Rows are points. Examples show where two turns around zero, p and q, send a point. Where does a point land after both, in the order given? Backwards means that the second turn is done in reverse. Each puzzle has new turns, and all numbers are rounded.
(in the rows, 100 means zero)

Turn p:
[84,63,98] -> [77,74,121]
[99,85,142] -> [126,86,133]
[102,73,69] -> [69,76,87]
[140,82,103] -> [120,66,81]
[73,176,91] -> [102,180,88]
[102,122,97] -> [106,119,90]
Turn q:
[102,127,70] -> [113,111,63]
[138,69,110] -> [131,81,134]
[108,67,93] -> [108,68,112]
[53,136,127] -> [49,139,91]
Where do these land?
p, then q: [55,43,76] -> [29,82,122]
q, then p: [106,129,85] -> [95,113,70]
p, then q backwards: [91,120,141] -> [141,107,121]
q, then p: [152,133,88] -> [134,102,48]
p, then q: [86,74,95] -> [75,90,113]
p, then q: [110,101,114] -> [115,99,109]

Turn p:
[121,125,154,128,64,95] -> [142,113,126,65,54,86]
[52,88,116,47,107,88] -> [45,85,114,99,114,55]
[125,50,41,92,60,136] -> [74,56,69,91,91,176]
[52,85,104,59,139,117] -> [47,102,120,106,148,80]
[111,134,80,159,116,116] -> [138,154,86,111,102,131]
[116,153,80,125,96,58] -> [141,128,54,117,78,76]
[86,62,87,106,97,87] -> [79,83,108,130,88,114]
[137,103,138,85,123,104] -> [137,80,124,81,125,84]
Turn q:
[96,117,70,45,103,59] -> [91,121,59,40,97,89]
[76,70,95,116,92,111] -> [77,74,105,117,82,110]
[61,49,141,120,124,137] -> [86,38,155,113,95,130]
[129,117,51,68,122,92] -> [128,117,44,73,106,115]
[92,132,78,112,114,69] -> [90,104,67,96,133,77]
[127,143,160,122,86,116] -> [123,139,156,125,130,81]
[155,96,91,83,96,56] -> [144,115,74,80,78,60]
[65,76,114,134,63,159] -> [61,92,140,155,78,136]
Where do these land?
p, then q: [73,94,61,97,122,121] -> [80,82,90,111,139,128]
q, then p: [80,80,176,85,66,59] -> [89,75,137,92,59,24]
p, then q: [109,79,65,122,81,64] -> [89,101,86,154,74,102]
q, then p: [160,71,122,52,86,87] -> [130,54,72,49,71,82]
p, then q: [67,160,66,97,83,129] -> [68,139,53,75,134,122]
q, then p: [114,109,105,132,151,86] -> [127,74,111,141,128,113]
q, then p backwards: [96,107,105,115,111,155] -> [107,64,85,130,126,118]

Turn p:
[74,68,90,88,115,96,89,80,124] -> [73,89,79,65,90,101,85,88,118]
[93,125,75,72,89,114,82,152,129] -> [80,121,116,88,94,46,89,128,66]
[157,73,114,130,66,77,73,124,137] -> [124,80,113,120,70,94,69,169,136]
[90,136,94,84,145,52,139,81,39] -> [121,63,121,117,121,98,134,16,79]
[77,109,116,155,62,66,65,75,55] -> [103,85,95,160,104,155,45,83,85]
[77,148,147,157,150,158,100,82,95] -> [112,140,113,84,201,145,95,97,103]
[122,78,39,65,102,132,124,95,132] -> [110,122,52,64,70,48,128,106,109]
[154,123,152,84,82,82,107,77,101] -> [142,113,157,111,71,126,114,101,126]
[55,77,71,84,74,105,126,146,127] -> [33,107,78,112,90,53,112,115,97]
[101,62,100,81,114,117,94,87,61] -> [101,79,74,78,87,133,127,97,80]
Turn q:
[70,47,129,139,80,89,118,134,130] -> [84,70,179,133,97,96,116,90,99]
[122,85,142,92,78,52,91,99,131] -> [119,125,143,98,50,73,103,88,107]
[77,79,105,78,163,59,88,47,75] -> [117,72,61,78,103,45,96,35,118]
[86,94,133,120,100,88,107,48,80] -> [114,100,93,106,91,111,125,38,107]
[102,57,145,140,66,69,91,111,141] -> [108,111,182,133,74,92,105,78,113]
[121,109,83,80,106,161,121,125,115] -> [77,109,101,66,135,122,112,152,100]
[111,70,123,88,104,59,78,31,65] -> [121,101,80,81,62,92,86,25,135]
[91,129,124,102,82,123,101,156,105] -> [104,105,128,101,107,120,102,135,45]
[66,130,42,73,86,146,101,115,103] -> [39,103,59,105,127,113,87,139,73]
[107,160,60,112,105,130,123,111,118] -> [95,123,62,121,131,111,125,155,89]
[100,128,63,96,81,115,154,132,81] -> [83,72,72,109,92,131,126,157,87]
[146,113,51,80,149,108,28,91,55] -> [139,108,39,70,132,94,18,109,126]
Where do these land?
p, then q: [62,114,113,126,176,100,88,76,114] -> [93,108,80,46,139,45,92,69,113]
p, then q: [87,123,57,84,108,55,96,109,108] -> [113,99,94,116,62,84,80,54,120]
q, then p: [111,82,146,98,92,65,170,66,102] -> [90,135,96,135,61,98,146,88,159]
q, then p: [107,90,48,123,84,113,80,163,73] -> [84,73,85,80,125,112,76,171,71]
p, then q backwards: [131,106,109,91,116,118,118,126,107] -> [117,108,114,102,123,101,127,116,127]
p, then q: [41,71,86,60,90,89,72,136,154] -> [54,79,101,121,66,65,66,67,40]
q, then p backwards: [139,114,149,120,72,80,115,95,92] -> [150,113,123,70,80,106,105,67,80]
q, then p: [112,63,90,68,75,111,45,83,76] -> [88,130,106,58,71,118,49,98,75]
q, then p: [147,131,69,162,89,124,156,64,117] -> [110,145,84,107,162,36,127,128,140]
p, then q backwards: [64,104,133,67,99,145,59,82,58] -> [87,125,140,77,53,159,95,104,77]
